Every row gives one point. Examples show where two turns around zero, p and q, send a point. Where does a point land after both, in the order given? Backwards means that the second turn is done in reverse. Each puzzle has new turns, and all numbers are rounded.

Turn p:
[ 6 37 39] => [-29  38  25]
[ 4 17 35] => [-14  25  27]
[-32   0 -36] => [-16 -39 -24]
[-11 -27 -13] => [ 17 -27  -2]
[-16   6 -17] => [-13 -16 -13]
[ 50 -33  -9] => [ 56  18 -14]
Turn q:
[-31  17  -6] => [ 21 -10 -27]
[-11   6  46] => [-22 -42  -8]
[ 75  20 -21] => [-48  64   7]
[-32 -18 -12] => [ 36 -13   5]
[ -5 -14 -12] => [15  4 11]
[  5 -11   5] => [-3 -3 12]
Where do these land?
p, then q: [  7 -38  26] => [-43  -6  17]
q, then p: [ -3   3 -35] => [ -9  29 -18]
q, then p: [-16  18  -8] => [  7   0 -24]
p, then q: [ 16  44 -31] => [ 39  24 -32]
q, then p: [ -3 -26  47] => [ 24 -27  40]

Turn p:
[  8  -7  -2  -8 -31 -23] => [ 16 -19 -27 -17   6  -1]
[-70  31  20 -18 -17  17] => [ -6  56   1 -32  30  45]
[52 22 11 47 10 16] => [ 12  13  10  30  -5 -67]
[ 17 -39  10 -14  17   7] => [  6 -34  17  27   3  13]
[ -4 -40 -22  10   4 -12] => [ 12 -24   0   4 -36  17]
[-53  20   9 -29  14 -25] => [-26  12  18 -50  15  34]
[ 50  13 -26  11   3  19] => [-16  -4 -21  36 -11 -41]
Turn q:
[ 24   2  16 -17  21  18] => [ 20  -3   6 -32  -6 -20]
[-22 -10 -14 -41 -13   3] => [ -4 -12  38  -4  -5  31]
[-11  44 -18   9 -50  42] => [ 20  14 -36   0 -29  63]
[-27   2 -52  43  -3  -6] => [  6  18 -17  49  39  28]
[ 41 -23  32   1  24 -33] => [-16 -26  -3 -13   6 -61]
[ 23 -20  16  -7 -11  26] => [ 24 -20   2  -3 -29 -13]
[-39  10  23  40 -43   6] => [-22  31 -24  40 -41  19]
[ 24   7  -1 -35  32 -44] => [-27 -22  14 -40  37 -20]
[-14 -12  -2   7  43 -13] => [ -2  21  20   5  29 -26]
Where do these land?
q, then p: [-25  12  12 -12 -57  22] => [ 27  37 -40  26  11  16]
p, then q: [-32  26 -28  -8 -25  13] => [ 14  16  -3 -15  14  49]
p, then q: [-37 -61  11  -6   6 -30] => [ 45 -30  15  -8 -53 -14]
q, then p: [ -1 -36 -12  28  19  -3] => [ 13  -8  25 -13 -22 -33]
p, then q: [ 26   3  10   2  -2 -33] => [-17 -26  22   3  12 -17]
p, then q: [-1 33  2 15 26 15] => [-36  27 -10 -10  -4   4]
p, then q backwards: [ 70  23   4 -20  33  16] => [  7 -50   6  25  13 -62]

Turn p:
[ -4  10   0 -32  -5  -4 -19  -3] => [-17 -13 -27   3  17  -3   7   4]
[13 12 -9  5 16  7 50 45] => [ 25  15  30 -14  22   4 -43  31]
[ 11 -12  -2   4  28  11  -8  24] => [ 14  16  10 -24  19 -17   6  -4]
[-5 -3 -8  7 27  8 37  2] => [ 10 -10  38 -16   7  10 -14   4]
[ -9  15   2  36   2 -47  -9 -36] => [ 18 -11 -20  -1 -39  42   4 -33]
[ -5  -7  -3   5 -16   6   8  25] => [ -2  17   4  -3  -9 -10  -9  23]
[  5 -13  13  14  14  33  24  15] => [ 16   5  40  -1   3 -26  -8   6]
[-18 -16 -10 -24 -23 -11 -30 -18] => [-36  -6 -26   3  -9   4  31   5]
[-18  13  16 -17 -21  10 -33 -11] => [-21 -18 -33  13  -9 -25   7  -5]
[ 14   8 -23  -5 -10  29  -2   7] => [-24  20   7   7  16 -12 -17  -5]
[ 15  -8  24   7 -12 -41 -17 -49] => [ 16 -13 -23  33 -19  31  38 -25]
Turn q:
[ -2  -4   4 -18   7 -13   2   2] => [  6   6 -13   2  13  -8  -5   9]
[ 18 -15   6   3 -20  23  20 -10] => [-23   7  13 -33 -10  -8   0   0]
[ -5  22 -20  16  15   3   5   1] => [  9 -30  14   9   3  10  -3  -5]
[-15 -15   1 -13  17 -24  16  -5] => [ 19  -2 -24 -10  24 -12  -2  -3]
[-12  11  30  10 -10   4  17  53] => [-36 -21 -36   6  -6  21  23  20]
[  8  13 -14 -76   0  12 -15  -9] => [  2  17   6  23   0 -46 -47  38]
[ 13 -10  -8  20  21 -24 -14 -14] => [ 23  12  16   4  24  11  13 -18]
[-13 -16  31  18  20  29  14 -20] => [-27   0 -12 -20   7  10 -18 -42]
[-17 -27 -14  16   5  -6  -3   7] => [ 10  -6  -9   1   1 -13  25 -24]
[ 33 -16  -2  20 -40   1 -29  12] => [-11  33  27   2 -26   6  40   8]
[ -8  58 -16   4 -15  -5 -14 -18] => [ 29 -16  19  17 -29  29 -27  18]
Where do these land?
q, then p: [-10 -19 -25 -32 -12  27  22  18] => [  5   4 -24 -16 -16  33  21  33]
q, then p: [-26  -1  -8  46  29 -30  -5  43] => [ -1  13  77   2  -3  18   2 -10]
q, then p: [ 27  -7   9   8  12 -19  16  14] => [ 11 -17  20 -21  21  -7  -9   8]
q, then p: [ 16  -1  14 -29  15  -9  -4  -1] => [ 12   0 -15 -29   8  -3 -13 -14]
q, then p backwards: [  9  12   5 -29   0  44  17  11] => [-32  16 -16 -17 -21  33  10   5]
q, then p: [-25   6  17  10 -16   3   0 -21] => [-34   8  -8  20   4  -4   0  -8]
p, then q: [ -8  13  12   8 -29   6 -20   2] => [ 29  -4   7   0 -19   3  20   3]
q, then p: [  7   6 -34 -13  -7  -5   4 -32] => [ 26   8 -26  22  17  -3  19   2]
p, then q: [  9 -10   9  31   7 -16 -31 -35] => [ 10  -1  25 -48 -15   2 -20   0]
